Each point is reached from the start by the listed moves, each made 0, 1 or 2 times, or once backwards (-1), plus a little noise. Is the number of moves made odd or even? Then give how often each move was made.
In the rows, 128 means zero.

Moves:
(1): [153 123]
(2): [137 153]
Start: [128 121]
Points:
[188 136] -> odd (2, 1)
[118  96] -> odd (0, -1)
[146 171] -> even (0, 2)

Moves:
(1): [154 127 127 134 132 126 127 131 133 135 133 133 139 130]
(2): [124 161 131 123 131 125 134 133 132 137 119 127 126 124]
(3): [129 119 177 122 130 130 132 128 138 141 135 128 133 124]
(4): [124 126 125 168 130 121 131 134 126 121 119 135 124 129]
(5): [125 119 125 127 168 126 140 122 123 120 129 127 128 132]
(6): [132 130 127 128 130 156 127 132 123 129 125 123 130 131]
(7): [122 125 124 125 116 129 155 131 136 128 127 126 127 127]
(8): [125 125 124 121 121 126 127 173 123 117 137 134 136 132]
(9): [123 134 119 129 132 132 107 135 166 131 129 126 129 139]
(10): [118 119 125 130 125 124 128 133 125 154 128 133 136 125]
(11): [123 129 125 130 127 129 127 125 128 129 166 138 128 126]
Start: [134 112 120 141 128 133 117 118 125 129 126 129 132 111]
Points:
[ 96  29 142 214 205 107 116 204  89 137 219 183 164 120] -> odd (0, -1, 1, 2, 2, 0, -1, 2, 0, 2, 2)
[ 85  89 215 134  75 137 141  85 151 222 163 137 138  85] -> odd (-1, 0, 2, 0, -1, 0, 1, -1, 0, 2, 1)
[168 102 170 146 225  91 144 104  95 174 178 161 163  97] -> odd (2, 1, 1, 0, 2, -1, -1, 0, -1, 1, 1)
[151  47 219  81 206 164 133 173  75  93 212 136 157 116] -> odd (0, -1, 2, -1, 2, 1, -1, 2, -1, -1, 1)

Moves:
(1): [156 128 133 137 131 123 127 124 130 128 136 127 124 125 129 134 133 129
 134 116 129 123 122 126]
(2): [130 163 128 131 124 129 126 127 122 131 123 129 128 127 121 132 121 132
 128 124 127 133 125 121]
(3): [125 129 162 122 130 132 136 128 129 125 131 137 125 130 130 132 130 126
 125 128 123 124 137 128]
(4): [114 127 138 166 134 126 128 122 131 123 122 126 127 131 134 124 129 136
 129 125 121 134 123 138]
(5): [127 132 124 121 156 129 123 125 131 131 121 125 120 122 130 128 131 132
 127 131 127 127 131 123]
(6): [130 126 124 132 134 159 124 134 127 121 135 127 120 135 133 128 133 125
 127 125 133 123 134 130]
(7): [136 129 118 131 134 133 170 122 127 128 123 130 131 132 127 122 124 117
 127 133 126 142 124 127]
(8): [134 130 127 131 132 124 133 161 137 135 129 129 125 131 122 125 131 135
 132 128 129 130 128 123]
(9): [126 127 122 127 121 131 128 122 157 123 125 133 131 130 126 123 132 129
 130 126 129 132 129 125]
(10): [126 122 131 129 127 133 127 125 130 149 135 125 122 132 127 126 129 126
 125 127 119 132 130 120]
(11): [120 129 125 128 135 117 134 128 132 122 156 127 127 129 126 130 126 126
 126 131 127 126 129 125]
(12): [127 128 124 129 130 129 126 126 125 133 128 152 131 123 126 127 121 130
 125 133 130 125 130 132]
(13): [136 126 130 132 132 135 128 124 127 134 131 116 156 135 127 132 122 135
 130 133 130 126 128 128]
(14): [133 132 129 127 136 122 116 125 128 126 126 133 126 159 123 124 130 119
 128 126 127 134 128 135]
(15): [130 130 127 130 127 122 130 132 131 132 126 131 127 134 160 126 126 137
 133 125 130 133 133 124]
(16): [117 123 124 127 128 124 135 130 132 133 125 133 127 133 127 154 125 130
 132 122 137 132 126 131]
(17): [124 133 125 130 126 127 130 131 124 127 124 136 139 134 132 133 150 134
 130 126 121 133 124 127]
(18): [127 128 129 122 126 127 136 123 128 126 132 128 121 130 121 127 127 152
 120 129 133 134 132 134]
(19): [122 128 128 125 127 131 135 118 119 132 129 129 132 131 121 124 132 127
 157 128 134 117 137 131]
(20): [134 128 126 131 128 129 127 129 130 133 130 128 122 130 129 133 130 128
 130 149 127 130 124 131]
(21): [122 126 139 138 127 118 130 123 128 139 128 124 123 130 125 121 148 118
 119 137 167 127 131 121]
(22): [132 124 131 127 131 128 123 125 124 126 130 132 129 119 126 126 129 128
 141 127 130 154 128 126]
(23): [129 128 123 132 125 124 129 126 127 123 123 126 129 125 126 136 130 127
 126 132 121 129 155 125]
(24): [129 133 130 126 127 129 130 132 133 134 134 124 133 122 130 130 132 122
 121 123 131 133 135 156]
Start: [115 119 134 126 133 132 124 111 115 140 122 122 152 108 119 120 124 131
 136 108 132 124 133 124]
Points:
[159 205 224 168 174 135 179  41 150 220 102 103 160 129 130 145 199 161
 106 116 126 153 106 150] -> even (2, 2, 2, 1, 2, -1, 1, -1, 1, 2, -1, -1, 1, 0, 0, 0, 2, 1, 0, 2, 1, -1, -1, 2)
[ 97 124 219 201 137 158  91 130 126 163  99 150 242  86 226 156 141 184
 134  65  49 169 182 173] -> odd (0, 0, 2, 2, 0, 0, -1, 0, 0, 1, -1, 1, 2, -1, 2, 0, 2, -1, -1, -1, -1, 1, 1, 2)
[141  91  68 183 161  87 207 163 225 135 130 161 123 142 167 107 112 122
 122  71 142 192 153 144] -> even (1, -1, -1, 1, 0, 0, 2, 2, 2, 0, 1, 1, -1, 1, 2, 1, -1, 0, -1, -1, 0, 0, 1, 1)
[187 181  91 150  77 154 170 110 174 160  97 102 161 108 161 114 121 155
  97 131 249 129 126  89] -> odd (1, 2, -1, -1, -1, 1, 1, 0, 2, -1, -1, 0, 1, -1, 2, 0, -1, 1, -1, 1, 2, -1, 0, 0)
[ 82 144 164 112 154 135 154  60 148 200 159 104 220  81  90 191 112 114
 162 121 142 120 120 162] -> even (0, 1, 1, 0, 1, -1, 0, -1, 1, 1, 1, 0, 2, -1, -1, 2, 0, -1, 1, 1, 0, 0, -1, 2)
[135  78  95 157 136 222 121 202 144 196 123  57 181 140 173  95 157 173
 106 143 112 119 137  97] -> even (-1, -1, -1, 0, 0, 2, 0, 2, 0, 2, -1, -1, 2, -1, 1, -1, 1, 0, -1, 1, 0, -1, 0, 0)

Moves:
(1): [163 132 135 127 134 129 134 131 125 118 132 128 124 119 130 119 120 130
 128 131 116 124 134 140 123]
(2): [117 153 133 128 128 137 126 123 136 130 130 126 135 121 130 118 119 129
 136 124 124 123 140 126 120]
(3): [128 127 164 138 126 128 138 135 123 132 134 143 131 136 133 128 124 121
 120 121 127 132 134 122 134]
(4): [129 130 126 159 131 117 125 121 121 124 120 121 126 115 117 134 126 127
 127 133 114 133 120 121 138]
(5): [127 128 129 131 159 136 117 119 125 136 131 129 132 138 140 125 131 124
 131 127 126 124 113 130 122]
(6): [134 132 134 134 121 165 138 128 119 126 145 127 123 111 122 134 118 116
 123 125 132 132 126 131 133]
(7): [119 123 115 127 133 120 153 128 126 128 126 122 128 131 125 126 132 138
 122 132 124 122 127 127 132]
(8): [125 128 121 129 134 137 126 156 132 133 127 134 125 134 115 125 121 134
 136 121 121 137 129 138 134]
(9): [135 121 135 133 124 131 134 126 153 138 128 121 121 129 125 118 129 118
 123 127 134 125 118 135 126]
(10): [132 127 125 132 122 124 130 130 118 153 124 127 120 123 131 132 131 135
 129 128 122 122 126 123 123]
(11): [124 135 127 134 125 123 121 128 126 132 155 126 138 127 123 129 126 122
 124 129 129 129 129 141 122]
(12): [132 132 121 128 126 129 138 121 134 132 125 164 119 126 133 123 130 129
 135 125 126 130 120 136 130]
(13): [135 123 119 132 123 133 131 119 126 136 124 130 152 134 121 119 129 139
 123 126 123 129 129 128 127]
(14): [133 134 122 135 119 131 136 125 129 130 128 122 129 154 134 130 129 122
 137 131 122 136 129 127 128]
(15): [125 121 120 142 126 133 132 138 139 124 118 132 129 125 156 133 110 127
 124 125 140 133 130 133 124]
(16): [136 132 132 128 127 127 129 129 132 127 124 125 130 131 123 146 129 135
 128 120 133 120 124 133 132]
(17): [131 133 128 130 127 132 129 134 129 122 133 127 133 118 135 127 156 132
 135 126 126 123 128 131 134]
(18): [128 125 131 127 130 133 115 124 131 124 136 133 111 140 130 120 126 155
 122 130 123 130 137 129 131]
(19): [120 117 138 124 126 128 134 122 130 128 147 124 142 115 132 122 124 132
 159 136 123 134 119 121 129]
(20): [128 134 129 127 125 129 129 135 132 130 126 136 131 133 128 130 131 128
 120 155 129 123 126 124 132]
(21): [135 135 125 133 132 122 132 129 128 128 131 122 126 131 125 124 133 131
 132 132 157 130 123 119 128]
(22): [127 133 139 129 135 131 132 124 136 130 127 123 135 129 133 139 135 131
 125 133 125 155 128 133 120]
(23): [129 118 128 132 136 126 130 121 135 132 127 134 132 133 126 134 130 118
 141 134 131 122 148 132 132]
(24): [115 124 143 135 121 127 129 130 116 129 113 125 124 129 116 120 135 128
 131 133 135 120 126 158 116]
Start: [134 139 126 127 118 104 116 134 109 123 131 122 133 140 129 110 129 136
 124 139 122 135 109 113 138]
Points:
[114 170 176 158  45 147 232 145 105 109  84 151 123  68 150  41 120 106
 103 155 104  71 111 161 122] -> even (1, 2, 1, 0, -1, 1, 2, -1, 1, 0, -1, 1, 0, 0, 1, -1, 1, -1, 0, 1, -1, -1, -1, 2)
[160 157 113 118 145 237 139 143 111 134 205 206 146 224 146  60  96 181
  81 154 100 138  79  97 178] -> even (0, 0, 1, -1, 2, 2, 1, 1, 0, -1, 0, 1, 2, 1, 0, 0, 0, 2, 0, 2, 0, -1, -1, -1)
[141  86 147 138  93 189 173 123 164 116 132 249 127 233 218  97  67 150
 130 202 106 214 136 129 155] -> odd (0, -1, 1, -1, 0, 1, 0, 0, 0, -1, -1, 2, 1, 2, 2, -1, -1, 2, 1, 2, -1, 1, 1, 0)
[125  97 230 237 126  90 102 163 140 125 176 150 123 136  89 106 139  38
 128 148  91 154 125 188 171] -> odd (0, -1, 2, 2, 0, 0, -1, 1, 2, -1, 2, 0, -1, 0, 0, -1, 1, 0, 0, 0, -1, 0, 2, 1)

Moves:
(1): [129 125 140 142 110 130 134 131 125 139 134 130 119 144 141 139 117 126
 118 127 134 138 121 128 125 139 124]
(2): [126 122 115 125 153 109 126 127 122 132 125 123 102 126 138 139 119 120
 121 111 134 118 142 130 128 142 145]
(3): [142 126 111 108 118 121 146 145 122 141 145 147 126 112 134 122 161 134
 111 139 116 120 157 136 102 142 124]
(4): [117 114 133 127 133 111 124 135 130 119 120 139 126 128 136 135 129 111
 122 130 120 124 123 150 129 121 122]
(5): [128 153 111 131 147 118 138 114 131 131 134 141 118 127 135 126 134 133
 137 140 132 126 134 124 135 125 125]
(6): [131 131 123 130 131 127 114 133 138 129 128 140 113 138 114 143 130 130
 129 125 149 135 127 129 132 125 137]
(7): [121 123 127 119 120 128 140 118 119 123 118 126 123 127 137 133 120 142
 126 122 132 120 110 132 137 126 117]
(8): [128 127 132 116 116 117 123 118 128 122 128 139 142 134 133 127 133 132
 126 135 132 127 141 137 116 134 157]
(9): [150 141 125 139 120 129 110 141 127 139 138 122 136 103 140 145  87 122
 130 112 131  98 142 123 137 130 130]
(10): [120 114 132 122 127 124 145 123 130 118 120 137 128 135 125 124 134 120
 128 121 131 117 127 128 119 124 125]
(11): [134 108 140 128 128 127 116 122 135 120 131 114 123 140 133 118 109 106
 137 126 131 129 108 141 117 122 132]
(12): [114 136 113 126 132 126 112 133 132 171 139 134 138 130 129 130 113 120
 115 147 148 142 134 104 133 105 146]
(13): [137 132 125 125 118 134 132 140 150 116 120 141 128 147 163 128 128 131
 137 123 114 157 131 133 120 132 125]
(14): [134 115 124 138 130 143 126 130 118 130 118 115 114 126 125 123 110 132
 107 140 130 138 135 113 138 129 133]
(15): [139 150 152 131 116 141 144 119 134 130 136 114 102 134 135 110 112 120
 116 126 123 126 124 170 139 111 140]
(16): [134 126 137 129 119 123 109 111 145 128 128 134 127 119 151 123 132 125
 127 123 130 127 117 115 129 127 134]
(17): [111 142 121 106 109 125 108 143 144 134 135 156 120 121 113 127 133 145
 112 135 117 136 119 109 144 126 145]
(18): [132 120 145 121 126 138 126 110 134 140 146 134 120 113 132 156 142 130
 124 138 123 133 140 133 129 134 123]
(19): [125 122 121 112 122 149 140 148 116 124 112 135 147  98 133 147 142 120
 146 155 116 130 143 134 139 137 151]
(20): [129 108 120 123 126 128 125 136 135 130 154 161 138 154 128 120 141 126
 141 102 135 133 102 162 135 114 128]
(21): [138 125 138 142 126 107 122 135 133 117 126 135 118 127 134 119 103 120
 127 109 133 141 119 143 139 127 118]
(22): [137 126 132 119 136 137 124 128 127 113 137 130 129 121 141 113 147 115
 120 128 118 134 129 143 124 136 113]
(23): [141 123 120 123 121 121 113 137 114 115 149 116 119 130 125 127 139 148
 122 132 151 128 131 104 148 123 142]
(24): [121 131 132 139 120 133 111 125 102 154 128 124 107 141 153 127  91 135
 135 138 157 125 131 118 152 104 128]
Start: [115 110 136 122 124 112 128 108 136 145 138 121 125 135 113 124 144 142
 144 135 161 115 126 145 124 128 143]
Points:
[154  82  56  87 118 110  96 193 153 152 142 110  70 160 124 156 129 166
  52 215 213 217 186  65 125 112 206] -> odd (0, 0, 1, 1, 0, 2, 1, 0, 0, 0, 1, 2, 2, 2, 0, -1, 0, 0, 0, -1, 0, 0, 2, -1)
[125 158 137 180 171 243  52  81 139 230  58  49  67 142 215  75  19  67
 141 229 249 177 164  49 185  25 203] -> even (-1, 0, -1, -1, 0, 2, -1, -1, 0, 1, 0, 2, 1, 2, 1, 2, -1, -1, 1, -1, -1, 2, -1, 2)
[ 80  48 165 103  24  33  19 137 121 208 166 164  81 112  91 142  48 147
  57 220 233 147 120  38 158  89 199] -> odd (1, -1, 1, 1, 0, 0, 0, 1, 0, 1, 2, 1, -1, 1, -1, 0, 2, 1, 0, -1, 2, -1, 1, 1)
